Each row of a before or after table is a point. The points were changed in one or more steps. Then noise was added and the rows were shuffled. The steps act on how far a point lies along the listed directions, d1 being the first. Name the steps. A step turns or swaps two directions, mirrors them in a line or flattens them onto one, adds a multiple of one to another, or multiplies one. Angles are multiples of 10 degrees, from the lower direction toward the higher: turns from -170 to 170, lines from 10 to 170 but not 90. Use the fewest steps. Two steps may share a direction if one is a turn and the other turns, adds or multiplies; they go together, in the order done. Otherwise the lowest direction goes first.

Directions:
(1): [-11.3  18.3]
(2): [18.3 11.3]
Before, 12 rows:
[[ 9.6  8.9]
 [-4.7  0.9]
 [-0.6  3.8]
 [-2.8  0.1]
 [-3.7  1.3]
 [ 3.0 -5.7]
 [ 5.6  7.2]
 [ 0.0 -0.2]
 [-4.9  1.2]
 [ 3.6  3.3]
 [-3.8  0.6]
 [ 1.9  1.0]]
After:
[[ 3.4  3.2]
 [-4.9  2.1]
 [-4.2  2.2]
 [ 4.4 -7.0]
 [-2.4  0.0]
 [ 0.0  0.4]
 [ 2.3  1.4]
 [ 8.9  9.8]
 [-5.0  1.2]
 [ 4.6  8.1]
 [-4.1  1.9]
 [-1.0  4.4]]
Steps: multiply d1 by 1.3

Directions:
(1): [ 23.0  -9.5  13.4 -11.1]
(2): [-14.8   2.6  26.4  -0.9]
Before, 9 rows:
[[-8.7  3.8 -2.9  6.3]
 [ 4.7 -0.2 -8.3 -2.1]
 [-6.6  5.1 -8.6  2.2]
 [ 7.3 -2.2 -7.5 -0.1]
 [-4.7  1.7  4.8 -1.1]
 [ 6.9 -2.5 -6.3 -1.3]
 [-4.2  0.1 -1.7  2.2]
 [ 4.5  0.5  1.4  0.0]
 [ 4.8  0.5  1.8  1.6]]
After (9 x 4):
[[10.6 -1.9 -3.2 -4.9]
 [ 0.3 -1.7  9.2 -2.5]
 [ 3.5 -2.4 -2.9 -0.4]
 [-0.8  2.7  3.9  3.2]
 [-1.2  2.5  3.9  2.0]
 [ 8.9 -2.0 -7.3  1.2]
 [ 3.1 -1.3  7.3 -5.6]
 [-1.5  1.6 -6.4  0.8]
 [ 2.5 -1.9 10.1 -2.3]]
Steps: turn d1 and d2 by 120 degrees

Directions:
(1): [ 15.7 -18.1  13.4  -1.1  -7.0   5.1  31.3   6.4]
(2): [ 19.3 -11.6 -32.1   9.1   6.3  -1.3   2.0 -13.7]
(3): [ -8.9 -32.1   7.2  -0.2  -8.3 -19.1 -14.6  -6.5]
(4): [ -8.8   4.1 -14.7 -32.2 -16.7  -6.4  10.9  -8.1]
(5): [-20.1  -7.5 -14.8  15.7 -20.2  18.9   2.4  12.5]
(6): [-10.9  11.5   6.2  20.0  -7.8 -11.6  15.8 -26.7]
Before:
[[  1.3  -4.9   3.0  -0.8  -5.0  -0.1   5.0   3.1]
 [  2.5   1.1  -6.0  -2.8   0.6  -3.5  -1.8  -4.6]
 [ -0.3  -0.7   2.2 -10.1   0.1   3.0  -3.2   6.8]
 [  7.0  -3.8  -2.6  -5.0   0.0  -6.1   0.9   1.7]
 [ -2.1  -3.4   1.6   3.0  -1.9  -1.0   4.7  -1.9]
 [ -6.1   4.8   1.3  -7.1  -6.0  -2.5   3.0   0.3]
 [ -5.3  -4.5   7.0   4.5   0.9  -3.0  -7.5   2.9]
 [ -6.8   3.7  -2.5  -8.6  -4.8   3.4  -2.5   6.3]
 [ -2.5  -4.0  -3.0   1.6  -5.0   2.0   2.1   2.3]
 [ -8.5  -5.1 -10.3   1.2  -9.4  -3.6  -3.5  -9.0]
 [  2.6  -2.0   1.0   2.4   1.4  -1.4   1.0  -4.5]
 [ -2.2  -8.1   4.9   4.2  -3.8  -1.8   0.9   5.0]
 [ -1.3   3.8   7.9  -1.8   3.4  -2.7  -0.4   0.5]
 [ -2.7  -7.7  -7.2   2.5  -0.7  -3.4  -5.9  -1.7]]
After, 14 rows:
[[ -4.2   2.2   0.7   3.4  -4.8  -4.8   1.6  -4.6]
 [ -3.7  -1.4   0.7  -6.5  -9.1   2.9   8.2   4.7]
 [  1.0   1.1  -0.1   1.2   3.6  -1.5  -3.7  -2.8]
 [  3.3  -0.8   0.5  -3.1   1.6  -0.4  -1.3   1.8]
 [  3.0   1.8   3.7  -0.8  -0.2  -8.0   3.5  -2.0]
 [ -5.2  -9.7  -1.6  -6.4  -4.8  -1.7 -10.8   4.1]
 [ -5.3   0.1  -0.6   2.0   0.6  -2.2  -4.0  -2.4]
 [ -5.7   3.3  -0.9  -8.8  -4.6  -1.1   0.2   1.6]
 [ -4.5  -2.9  -1.5   2.9  -4.3  -0.5  -0.8   0.1]
 [  1.1  -8.1   1.4   1.0   0.9  -3.5  -2.6   1.6]
 [ -3.7  -4.8   0.3   5.4  -2.3  -6.1  -0.9  -2.3]
 [  2.2   4.3   1.0  -3.1   4.3  -2.2   0.8  -0.4]
 [  0.6 -10.2   1.4   0.8   0.8  -2.3  -1.8   1.7]
 [  0.4  -2.8   4.6  -4.3  -4.7   0.0   9.9  -1.8]]
Steps: turn d1 and d6 by 110 degrees; flatten d2 and d4 onto the line at 120 degrees; turn d3 and d5 by -20 degrees

Directions:
(1): [ 11.4 -15.5  13.1  -3.9  10.8  18.3  21.9  16.7  22.6   4.2   0.8 -22.0]
(2): [ -1.9  -5.3 -20.4 -21.6 -26.8  -9.4  -3.8  23.8   7.3  10.5  17.5  -2.3]
(3): [  6.2   0.6  14.7   1.5  11.4  16.1  -3.2  21.2 -19.2   3.5  25.7  25.0]
Before, 13 rows:
[[  1.2  -3.3  -8.3  -4.5  -4.4  -2.7  -1.7   3.8   4.3   4.1   0.9  -3.8]
 [  3.1  -3.6   2.1  -0.8  -0.6   1.6   3.5  -1.5   5.0   1.7  -0.9  -6.1]
 [  1.7  -0.7  -5.1  -4.2  -5.8  -0.2   0.6   8.5  -1.0   0.2   5.3   2.5]
 [ -0.3  -2.1   3.2   1.2   6.9   2.6   0.8   2.7  -2.3  -1.3   1.3   1.6]
 [  1.0  -1.4   1.7   1.9   4.0   1.3   3.4  -0.6   2.2   0.1  -2.9  -3.6]
 [  0.6  -3.0  -2.6  -8.4  -7.7   0.2  -0.5  15.4   1.7   5.8  11.3   2.2]
 [ -2.3  -0.8  -8.5  -6.9 -11.7  -5.0  -2.5   7.6   3.0   4.5   4.1  -0.3]
 [ -1.7   5.6  -0.3   3.8   3.7   0.2  -3.1 -11.7   0.7  -4.2  -9.7  -2.0]
 [ -1.0   0.2  -3.4  -3.1  -3.0  -1.6   0.2   2.4  -1.3   0.5   8.6   2.9]
 [ -1.9   1.6   1.3   1.4   5.2  -1.5   4.0  -5.9   4.1  -3.5 -11.5  -5.2]
 [  6.4   2.4   8.7   5.0   9.4   4.5   3.9  -1.4   3.4  -0.5  -2.9  -4.0]
 [  0.4   2.1  -3.2  -1.1  -2.9   0.7  -3.9   1.3  -2.0   0.5   4.5   2.8]
 [ -1.0   2.7   0.9  -0.1   3.2  -3.4   0.5  -4.2  -6.5  -2.4   0.7   5.4]]
After, 13 rows:
[[ 2.7 -4.1  0.9 -5.0 -3.0  4.7  3.0 14.0  4.5  5.5  8.0 -0.7]
 [ 1.8  0.3 -3.8 -2.2 -3.6  1.7  0.1  1.7  4.1  0.7  1.9 -4.2]
 [-1.1  3.3  6.3  4.4  9.7  3.0  1.7 -3.2 -3.4 -3.6 -5.2  3.9]
 [-0.2  1.7  0.2  3.3  3.3 -0.6 -1.6 -2.3 -4.6 -0.9 -0.2  4.2]
 [-0.8 -1.4 -4.0 -4.5 -2.9 -1.2  2.9  3.7  2.9  0.7  6.0 -2.6]
 [-1.1 -2.0 -5.2 -8.5 -9.9 -2.5 -1.9 13.6  0.6  4.9 10.9  2.8]
 [ 2.2  1.1  3.2  1.9  0.9  1.5 -2.9 -2.6 -5.4  0.4  4.0  5.2]
 [-1.0 -0.4 -1.1 -1.6  0.5 -4.2  5.6 -4.3  3.0 -2.0 -4.1 -4.8]
 [ 1.5  3.0  5.3  4.7  8.6  6.6  1.0 -7.8  2.9 -3.7 -7.4 -2.8]
 [-3.6  0.1 -4.2 -0.3  0.0 -4.6 -3.1 -2.1 -2.6 -1.6 -2.2  0.3]
 [ 1.2  9.2  0.8  5.1  2.2 -5.4 -6.2 -7.9 -5.7 -1.7 -2.8  5.7]
 [ 2.2 -1.1 -4.7 -5.4 -6.0  1.2  1.8  9.1  0.4  0.7  4.7  0.2]
 [ 4.2 -3.2 -0.5 -2.0  2.6  4.0 -0.5  8.3 -0.6  4.6  6.0  1.6]]
Steps: turn d2 and d3 by -40 degrees; turn d1 and d3 by 140 degrees

Directions:
(1): [ 21.3  10.5  19.2  17.9  -1.6  -6.7   5.1  -0.3 -21.2  11.7   4.4  14.3
  11.4  -8.7  31.8  10.2 -26.5  -2.7]
(2): [-34.6   2.0  -7.7   3.6  19.6   4.8  19.6  -3.1   5.1   2.2 -14.0  14.5
  -3.7  -8.5 -11.9  17.6 -31.5 -11.1]
(3): [ -8.1 -13.1 -19.7  22.4 -39.1   1.5  -4.0 -26.7 -19.2  -9.4   0.4   0.0
  -8.1 -13.5  -6.3   4.5  -3.0  -0.1]
(4): [ 13.2 -17.1  21.4  -9.4  20.7  -8.4  -6.1 -32.8 -14.3   5.2 -10.4  14.4
   7.5 -10.0 -26.6  -1.3   6.1   9.8]
(5): [-10.6  10.6   8.4  16.7   6.4  -3.3  26.5  -4.3 -20.8  -7.6 -15.8  -4.1
  -7.4  15.0   3.1 -41.6   6.7  -1.0]
(6): [-12.6  21.1  16.3  -2.4  -9.1  -2.1 -24.1 -15.0  11.6 -15.9  24.3  17.5
   6.4  16.9  -9.7 -16.2 -17.3 -11.9]
Before (14 x 18):
[[  8.2  -6.2   4.0  -7.0  -2.3   0.1 -12.1  -5.1  -0.3   3.0   2.8   4.3
    5.3  -6.0  -2.7   6.4   0.8   2.3]
 [ -0.4   1.8  -3.6   5.4   2.2  -0.9   8.4   4.6  -2.5  -0.8  -5.2  -3.4
   -0.3   2.9   6.1  -3.1   2.4   0.2]
 [ -6.6   8.9   1.6  -0.8   2.2  -0.3   2.6   7.3   4.3  -1.6   1.3  -5.4
   -1.4   8.7  -1.1 -12.8   2.2  -1.2]
 [ -0.8  -2.3   2.1  -6.4   3.5  -3.1   0.0  -1.6   2.4   1.7  -1.9   2.0
    1.5  -1.3 -10.1  -1.8   2.5  -0.5]
 [  7.4  -8.0  -0.2   1.5  -3.9  -0.4  -1.6  -7.4  -5.4  -2.2  -3.3  -1.7
   -0.4  -2.1  -3.3   0.3  10.6   6.2]
 [  4.6  -6.5  -0.9   2.5 -13.0  -1.4  -6.9 -11.2  -2.0  -2.7   6.9  -1.7
    0.9  -1.6  -3.0   3.8   5.3   3.9]
 [  9.7  -4.2   4.7  -3.2  -5.0  -1.4 -12.9 -13.0  -0.9  -0.6   7.8   4.5
    4.0  -6.0  -5.1   4.5   3.1   0.7]
 [ -3.6  -2.9  -2.9  -1.1   2.5   3.4  -5.1   0.3   4.1  -5.4   1.2  -0.4
   -2.5   1.1  -1.7  -1.0   0.7  -0.8]
 [ -9.9   8.3   1.8  -2.1   2.8  -0.2   1.8   3.4   5.7  -3.7   1.2  -1.6
   -3.5   9.6  -0.3  -6.9  -2.5  -4.8]
 [  3.6  -3.6  -1.4   1.1  -6.7   0.3  -6.6  -5.6  -0.4  -2.5   0.0   0.1
    3.5  -6.4  -2.8   2.0   5.7   3.4]
 [  6.5  -4.9   2.9  -0.2  -5.0  -3.3  -3.9 -12.5  -7.7  -2.5   0.9   1.6
    1.5   0.9  -7.6  -4.9   6.7   1.7]
 [  6.3  -5.3  -2.7  -4.2  -2.0  -3.0  -7.5  -7.4  -0.2   0.3  -2.6  -4.4
    1.8  -1.5  -7.2  -2.5   9.8   5.1]
 [  1.2  -7.2  -7.1   0.1  -7.1   5.1  -2.4   1.7  -1.7  -1.7   0.3  -4.2
   -2.2  -2.9  -0.8   6.5   4.2   0.9]
 [ -4.8   1.4  -2.4   1.0  -0.4   1.9   4.4  -9.0  -3.6  -1.7  -4.4   1.0
   -2.7  -1.8  -1.7  -5.5  -2.4   0.2]]
After:
[[  5.0  -4.6   1.7   4.0  -2.1  -1.1  -0.8  -8.1  -6.5   0.9  -5.1   2.8
    3.9 -10.0  -0.4   2.7   2.3   4.1]
 [ 13.5  -9.7   9.1  -4.7   4.4  -2.3  -6.0 -10.1  -8.8   6.8  -3.1   6.4
    6.3 -10.0  -2.7   6.8  -1.0   4.4]
 [  4.5 -10.4   2.8   3.3   5.1  -1.6   5.8 -12.5 -10.7   1.4 -10.4   3.3
    0.3  -6.1  -6.9   4.2   4.1   5.8]
 [  9.7  -6.6   4.6   2.9   6.8  -5.6   3.5 -12.8 -13.0   6.1 -11.4   1.8
    3.2  -7.2  -3.7  -1.3   1.9   5.9]
 [ -3.8  10.5   0.6  -0.8  -4.9  -1.1   0.7   9.8   4.8  -4.1   5.0  -6.5
   -3.6  12.3   8.2  -9.8   3.2  -4.0]
 [  2.0   0.8   1.5   4.4   1.6   1.2  -1.0   1.0  -3.3  -4.1   1.0   1.1
   -1.3   1.3   7.1  -4.6  -2.3  -1.0]
 [  8.1  -9.0   0.5   5.9  -7.7  -2.7   2.3 -12.3 -10.0   1.9  -0.6  -1.3
    1.0  -6.8   0.5   6.1   4.3   5.8]
 [ -3.5  10.3  -2.4   0.7  -1.2   1.0   4.8  13.5   4.7  -1.0   2.1  -9.9
   -2.9   9.4   4.4 -13.2   5.7  -0.6]
 [ -8.8   2.6 -10.1   1.8   1.0   1.9   4.6   6.9   7.0  -3.9  -2.6  -3.5
   -2.8   3.8   0.8   0.0   1.1  -2.7]
 [ -1.5  -1.1  -4.2   7.2  -4.7   4.5   5.3   2.5  -7.4  -0.1  -1.6   0.1
   -2.4  -4.6   5.3   6.1  -5.7  -2.3]
 [ 18.1 -11.0   9.1  -0.8   2.5  -3.9  -6.0 -17.6 -10.6   6.0  -0.7   5.4
    4.9 -12.2  -4.2   6.4   6.1   5.6]
 [ -3.3   0.4  -1.8  -2.2  -1.7   1.2  -1.0 -12.2  -1.5  -3.0  -2.0   0.9
   -1.6  -0.4  -5.9  -6.7   1.1   0.6]
 [  4.7  -1.6  10.8  -2.6   5.6  -5.8   1.7  -7.1  -6.6   3.2  -3.2   6.0
    4.7  -2.0  -7.3  -5.6   0.1   0.2]
 [ 10.8 -13.1   5.0  -1.8   2.4  -5.3   0.1 -17.4 -12.7   1.8  -6.8   3.3
    2.2  -5.1 -12.0  -1.7   9.9   5.4]]
Steps: mirror d1 and d5 in the line at 120 degrees; turn d2 and d6 by 70 degrees; multiply d4 by 2

Directions:
(1): [ -0.6   7.8   0.2  13.0  -0.6  19.4  10.4  23.0 -12.8  -5.0  -6.9  45.7
 -22.7  14.0  17.5  17.2   1.9   4.4  20.6   3.8  13.5  -2.1  -0.5   4.9]
(2): [  5.7   9.3   8.2   0.0  -5.6  33.4 -22.4  -0.7  -9.1  -3.0  -0.7 -25.6
  11.4  10.1  -1.6  -3.4   5.8   5.1  38.9 -30.5  -1.9  -1.8   2.8  14.5]
(3): [-16.8  23.4  15.6  11.0  15.1  -3.6  -7.6   2.5  29.0  -0.1   1.0 -12.4
 -16.4   3.4  -9.2  16.0 -18.9 -12.9  15.1   1.5   4.8  14.1 -31.1 -22.3]
Before (8 x 24):
[[  1.8   2.2   3.1   0.0   0.0   1.8  -0.8  -2.6   0.9  -4.1   0.6  -5.0
    1.3   1.3   1.4   0.0  -2.1   0.0   2.2  -0.7  -1.9   1.7   1.0  -0.3]
 [  0.7  -2.3  -3.7  -0.3  -1.9   2.3   7.1   6.1  -3.2  -1.8  -1.6  20.1
   -8.2   0.9   7.1   2.9   2.4   2.0  -1.1   6.6   2.4  -1.2   0.7   2.4]
 [ -4.5   4.9   4.1   5.9   3.3  -0.9   4.7   0.7   7.5  -0.3   1.3   9.9
   -9.7   2.5   2.7   6.0  -4.3  -2.2  -2.2   3.7   3.4   3.1  -5.8  -5.5]
 [ -9.9   5.4   7.0   6.4   7.5 -11.2   2.9  -1.7  16.3   1.0  -1.4   0.8
   -9.2  -3.7  -4.3   5.9 -10.0  -8.3  -4.4  11.4  -0.1   8.2 -13.1 -15.5]
 [  1.1  -1.2  -1.6  -1.2  -1.1   7.7   0.3   0.7  -6.2  -1.1   2.1   0.5
    1.3   2.3   1.6  -1.0   0.3   1.0   3.2  -5.3   0.4  -3.2   4.9   5.4]
 [  0.4   2.5  -1.2   2.0   1.8   4.1  -1.4   2.3  -3.8  -0.8  -0.9  -1.4
   -0.1   2.1  -0.7  -0.5   4.1   0.0   6.4  -6.2   2.4  -2.7   3.9   7.4]
 [  2.9  -4.1  -1.6   0.9  -4.0   1.0  -0.7   0.5   0.0   0.3  -1.4  -1.6
    4.8   0.0   1.2  -2.8   2.1   1.2  -3.7   2.2  -0.9  -1.6   3.3   3.8]
 [  3.8  -0.8  -0.6   1.4   0.4   3.4   0.7   1.2  -3.9   0.2   0.9   3.9
    1.5   2.8  -2.3  -2.3   2.3  -0.4   1.0  -0.1   0.7  -0.1   1.4   1.8]]
After:
[[  2.5  -0.2   1.1  -5.8  -3.8  10.3  -8.9  -3.6  -0.2  -0.9   1.1 -11.1
    5.8   0.2  -2.1  -5.2   3.5   2.2   9.1  -8.8  -4.2  -1.3   0.7   6.5]
 [ -3.5   8.3   7.7   3.4   1.7   8.0  -5.7  -4.0   7.8  -0.6   2.4  -8.8
   -1.7   3.3  -1.0   2.3  -3.7  -1.5   9.7  -8.5   0.6   3.6  -6.1  -2.5]
 [ -8.4  13.6  12.4  10.2   5.6  11.0  -5.8   4.2  11.3  -1.7  -3.3  -0.2
  -11.8   4.4  -1.3  10.7  -7.9  -5.7  21.7  -2.2   3.9   9.3 -13.7  -7.9]
 [  0.0  -5.1  -4.1  -4.8  -1.0  -1.6   2.9  -3.3  -3.7  -0.2   3.7  -2.5
    4.1  -2.0  -2.0  -4.6  -0.8   0.5  -8.2  -0.6  -1.9  -3.2   6.0   2.3]
 [  4.1  -1.3  -1.6   0.2   0.6   0.6  -0.5  -1.3  -2.0  -0.7   1.4  -0.1
    4.2   1.0  -4.4  -4.7   2.0  -0.9  -2.9  -0.1  -0.3  -0.3   2.2   1.4]
 [  3.4  -4.1  -2.2   2.0  -4.1   1.7   0.5   2.3   0.4  -0.1  -1.7   3.0
    3.1   0.7   2.1  -1.0   1.8   1.8  -3.2   3.5   0.0  -1.3   3.0   3.6]
 [  0.0  -2.7  -3.5  -1.8   2.1  -7.5   1.7  -2.7   0.2   0.4   0.2  -4.6
    2.9  -2.7  -3.8  -3.2   3.6  -0.9  -7.8  -0.4  -1.4  -2.0   5.1   4.0]
 [  0.9   0.9   1.5  -0.5   0.9  -2.9   2.9  -2.8   1.2  -3.9   0.0   0.4
   -0.8  -0.1   2.9   0.6  -2.8  -0.6  -3.1   3.3  -0.9   1.5   0.6  -1.0]]
Steps: add -0.3 times d2 to d3; turn d1 and d2 by 140 degrees
